Rows are points. The ring and each string are closed loops that go straight from each point to the next, and from the last back to the first. Before rounding, they use only three directions, however many columns there are. Count how often each string passes through the ring. Passing back the other way cancels.

Ring (6 x 3):
[[ 0.07  0.09 -0.27]
 [-0.40  0.21 -0.24]
 [-0.71  0.20 -0.06]
 [-0.45  0.08  0.13]
 [ 0.14  0.01  0.13]
 [ 0.41 -0.01 -0.05]]
String (29 x 3):
[[ 0.24 -0.32 -0.30]
 [ 0.31 -0.08 -0.42]
 [ 0.09  0.14 -0.40]
 [-0.03 -0.09 -0.42]
 [-0.20  0.03 -0.42]
 [-0.44  0.51 -0.30]
 [-0.47  0.56 -0.18]
 [-0.66  0.41 -0.33]
 [-0.53  0.08 -0.32]
 [-0.28 -0.21 -0.24]
 [-0.22  0.12 -0.09]
 [-0.53  0.55 -0.16]
 [-0.61  0.51 -0.29]
 [-0.47  0.24 -0.39]
 [-0.39  0.57 -0.29]
 [-0.24  0.50 -0.15]
 [-0.13  0.29 -0.14]
 [ 0.02  0.40 -0.23]
 [ 0.32  0.02 -0.36]
 [ 0.34 -0.23 -0.31]
 [ 0.10 -0.20 -0.18]
 [-0.03  0.13 -0.08]
 [ 0.15  0.29 -0.08]
 [ 0.01 -0.05 -0.11]
 [ 0.16 -0.14 -0.15]
 [ 0.08  0.16 -0.09]
 [ 0.33  0.28 -0.13]
 [ 0.02  0.27 -0.08]
 [ 0.06 -0.14 -0.17]]
Times through: 1
String (7 x 3):
[[-0.81  0.63 -0.10]
 [-1.04  0.37  0.11]
 [-0.45  0.45  0.26]
 [ 0.33 -0.07  0.23]
 [ 0.45 -0.42 -0.14]
 [ 0.10 -0.12 -0.18]
 [-0.20  0.25 -0.11]]
Times through: 1

Ring (10 x 8):
[[ 0.00 -0.55 -0.26  0.34  0.13 -0.41 -0.21  0.28]
 [ 0.12 -0.19 -0.27  0.18  0.13 -0.29 -0.39  0.21]
 [ 0.25  0.18 -0.12  0.00  0.16 -0.16 -0.39 -0.01]
 [ 0.33  0.32  0.05 -0.10  0.20 -0.06 -0.30 -0.16]
 [ 0.42  0.35  0.37 -0.20  0.29  0.07 -0.04 -0.38]
 [ 0.36  0.21  0.49 -0.15  0.32  0.02  0.17 -0.47]
 [ 0.16 -0.03  0.40  0.03  0.30 -0.19  0.34 -0.46]
 [-0.06 -0.31  0.16  0.25  0.24 -0.45  0.37 -0.33]
 [-0.17 -0.61 -0.11  0.43  0.17 -0.59  0.20 -0.02]
 [-0.10 -0.66 -0.21  0.42  0.15 -0.52 -0.01  0.18]]
String (26 x 8):
[[-0.11 -0.20 -0.13  0.29  0.16 -0.54  0.09 -0.18]
 [ 0.11 -0.54  0.17  0.23  0.25 -0.24  0.15  0.00]
 [-0.10 -0.86 -0.04  0.46  0.20 -0.49  0.19  0.15]
 [-0.33 -0.86 -0.40  0.62  0.10 -0.78  0.08  0.22]
 [-0.13 -0.37 -0.25  0.36  0.13 -0.56 -0.04  0.02]
 [-0.02 -0.25 -0.15  0.26  0.15 -0.44 -0.06 -0.02]
 [-0.13 -0.47 -0.43  0.42  0.08 -0.58 -0.24  0.24]
 [ 0.10 -0.65 -0.35  0.33  0.11 -0.30 -0.46  0.55]
 [ 0.29 -0.45 -0.10  0.15  0.18 -0.08 -0.41  0.40]
 [ 0.22 -0.21 -0.02  0.11  0.19 -0.17 -0.22  0.09]
 [-0.05  0.05 -0.37  0.22  0.09 -0.51 -0.29 -0.03]
 [ 0.16  0.31 -0.44  0.05  0.07 -0.29 -0.66  0.11]
 [ 0.42  0.31 -0.05 -0.14  0.18  0.03 -0.55  0.04]
 [ 0.41  0.08  0.19 -0.10  0.25  0.05 -0.24 -0.06]
 [ 0.17  0.10  0.02  0.04  0.20 -0.23 -0.13 -0.18]
 [ 0.24  0.47  0.06 -0.10  0.20 -0.16 -0.19 -0.35]
 [ 0.73  0.61  0.66 -0.47  0.37  0.43 -0.12 -0.46]
 [ 0.60  0.30  0.63 -0.31  0.36  0.30  0.02 -0.39]
 [ 0.28  0.02  0.28 -0.03  0.27 -0.07  0.04 -0.25]
 [ 0.03  0.10  0.01  0.11  0.19 -0.39  0.06 -0.34]
 [ 0.24  0.22  0.50 -0.09  0.32 -0.11  0.35 -0.62]
 [ 0.36 -0.05  0.69 -0.10  0.38  0.05  0.42 -0.51]
 [ 0.28 -0.22  0.49  0.01  0.33 -0.04  0.29 -0.30]
 [ 0.16 -0.30  0.41  0.10  0.31 -0.18  0.36 -0.32]
 [-0.21 -0.46  0.23  0.36  0.26 -0.60  0.66 -0.47]
 [-0.28 -0.36 -0.10  0.42  0.17 -0.72  0.36 -0.30]]
Times through: 2
